Every row gives one point. Two turns around zero, p and q, are shown by what they do to some points. Write where each new point lands after one turn and then the other. Backwards means that the second turn is done in reverse. Each puzzle has new turns, and all numbers are rounded.

Turn p:
[-3.2  0.5 -3.1] => [-0.2  1.3 -4.3]
[-4.3 -0.7 -0.7] => [-2.5 -0.3 -3.6]
[ 1.9 -1.2 -0.3] => [ 1.7 -1.2  0.9]
[ 1.4 -0.4  1.1] => [ 0.3 -0.7  1.7]
[4.2 1.8 3.0] => [0.7 0.9 5.4]
Turn q:
[ 2.0  1.1 -1.2] => [ 0.5  1.8 -1.8]
[ 0.0  4.4 -1.4] => [-0.6  4.5  0.8]
[-3.1 -1.5 -2.7] => [-4.2 -1.2  0.2]
[ 2.1 -3.5  2.7] => [ 3.0 -3.7 -1.2]
[-1.0 -0.6  2.6] => [ 1.2 -1.6  2.0]
Where do these land?
p, then q: [ 4.8  0.4 -1.3] => [ 4.7  0.5 -1.5]
p, then q: [-3.4 -2.5 -0.9] => [-3.8 -1.1 -1.7]
q, then p: [ 1.2 -0.8  1.0] => [ 1.5 -0.7  0.5]
q, then p: [-2.5  2.9  1.1] => [-3.0  1.0  2.4]
